Each row is a point. The points of each table are mixes of a few directions, plus a little noise. How many directions does each table use, and how many do they share? Where both have some left over, give the other angles between the two spaces (their principal angles), to ten degrees, smallest first.

First (4 x 3)
|  12 |   1 |  35 |
|  16 |   2 |  50 |
| -21 |  -2 | -64 |
|  -7 |   0 | -20 |
Second (6 x 3)
|  13 | -14 | -13 |
|  -2 | -48 |   7 |
| -16 | -43 |  22 |
| -15 |  16 |  15 |
|  23 |  76 | -33 |
|  -2 |  13 |   2 |
Directions: first 1, second 2, shared 0; angles 60

First (7 x 4)
|  10 |  -2 |  16 |  28 |
| -13 | -31 |  25 | -48 |
|   3 |   2 |  11 |  30 |
| -19 |  18 |  -1 |  69 |
|  36 |  18 | -23 |  -3 |
| -52 |  -4 | -22 | -48 |
|  35 |   0 |  -5 | -26 |
Second (7 x 4)
|  -6 |  20 |  14 |  -4 |
| -32 |   4 |   0 | -56 |
|  20 |  -1 |   1 |  35 |
|  39 | -16 |  -8 |  66 |
| -31 | -29 | -24 | -67 |
|  12 |  23 |  17 |  30 |
|  -2 |   0 |   0 |  -5 |
Directions: first 3, second 2, shared 1; angles 80

First (8 x 6)
|   8 |  12 |  38 |   5 |   5 | -23 |
| -59 | -59 | -18 |   4 | -89 |  29 |
|  11 |  -5 |  22 | -13 |  14 | -40 |
|  21 |  37 |   8 |   8 |  28 |  22 |
|  18 |   9 |   3 | -13 |  25 |  -5 |
| -24 |   4 | -60 |  34 | -18 |  44 |
|  13 |   2 |  12 |  -4 |  21 | -41 |
|  13 |   0 |  -4 | -21 |  15 |  14 |
Second (8 x 6)
|    2 |    8 |   28 |   -8 |   34 |   -4 |
|   -1 |   -3 |  -10 |    3 |  -12 |    2 |
|    3 |    9 |   31 |   -9 |   38 |   -5 |
|   -1 |   -4 |  -13 |    3 |  -15 |    2 |
|    5 |   20 |   68 |  -19 |   83 |  -10 |
|    0 |   -1 |   -4 |    1 |   -5 |    1 |
|   -6 |  -24 |  -81 |   23 | -100 |   12 |
|   -1 |   -6 |  -18 |    5 |  -23 |    3 |
Directions: first 4, second 1, shared 0; angles 30

First (9 x 8)
| -15 | -39 | -32 |  21 | -18 |  -4 | -13 |  32 |
|   8 |  22 |  18 | -12 |  10 |   2 |   8 | -18 |
|  -7 | -17 | -14 |   9 |  -8 |  -2 |  -6 |  14 |
|  13 |  34 |  28 | -18 |  15 |   4 |  11 | -28 |
| -37 | -99 | -81 |  52 | -45 | -11 | -33 |  80 |
|  14 |  38 |  31 | -20 |  17 |   4 |  13 | -31 |
|  -5 | -13 | -10 |   7 |  -6 |  -1 |  -4 |  10 |
|   9 |  25 |  20 | -13 |  12 |   3 |   9 | -20 |
|  18 |  48 |  39 | -26 |  22 |   6 |  16 | -39 |
Second (10 x 8)
|  -7 |   5 | -41 |  -4 | -25 | -43 |  -3 | -15 |
|  67 |  -2 |  12 |  14 |   4 | -32 |   9 | -21 |
| -21 |  23 |  55 | -19 |  26 |  35 |  15 |  19 |
| -17 |  -8 |  24 |   1 |  12 |  28 |   2 |  29 |
| -39 | -32 |  -1 |  11 |   2 |  42 | -12 |  45 |
|  40 |   6 | -26 |   3 | -26 | -93 |  13 | -16 |
|  22 |  12 |  27 |  -4 |  10 | -10 |  13 |  -3 |
|  -9 |   1 |   5 |  -1 |  15 |  55 | -12 | -14 |
| -14 | -42 | -39 |  26 |  -1 |  69 | -35 |  -3 |
| -21 |  37 | -17 | -27 | -17 | -50 |  11 | -21 |
Directions: first 1, second 4, shared 1

First (8 x 9)
|  14 |   4 |   3 | -12 | -14 |  10 |  37 |   6 |   5 |
| -12 |  17 |  22 |   2 |  25 |  17 | -21 | -14 | -15 |
|   1 | -10 |  14 |  17 | -51 |  43 |  29 |  -4 |  43 |
|   5 |  15 |   5 |  39 | -69 |  14 | -14 |  14 |  19 |
|  23 |  60 |  -2 | -19 |  42 | -55 | -29 |  24 | -90 |
|  -8 | -38 |  -4 | -10 |  -1 |  20 |  33 | -15 |  42 |
| -25 | -25 |  -5 |  13 |  25 |  -2 | -38 | -16 |  14 |
|   1 | -25 | -34 | -27 |  46 | -47 |   3 |   4 | -15 |
Second (7 x 9)
| -34 | -17 |  -6 | -18 |  -7 |  21 |  -7 |  41 | -12 |
| -41 | -25 |  30 | -25 | -10 |   5 | -10 |  26 |  25 |
| -18 | -14 |  27 |   8 |   1 |  14 |  10 | -13 |  15 |
|  48 |  29 | -39 |  36 |  15 |   1 |  17 | -32 | -39 |
|  59 |  39 | -48 |  18 |  10 | -23 |   1 | -20 | -31 |
|  -7 | -13 |  71 |   8 |   0 | -18 |   9 | -49 |  65 |
|  -7 |   4 | -36 | -26 |  -7 |  -2 | -20 |  48 | -25 |
Directions: first 4, second 3, shared 0; angles 30, 70, 90
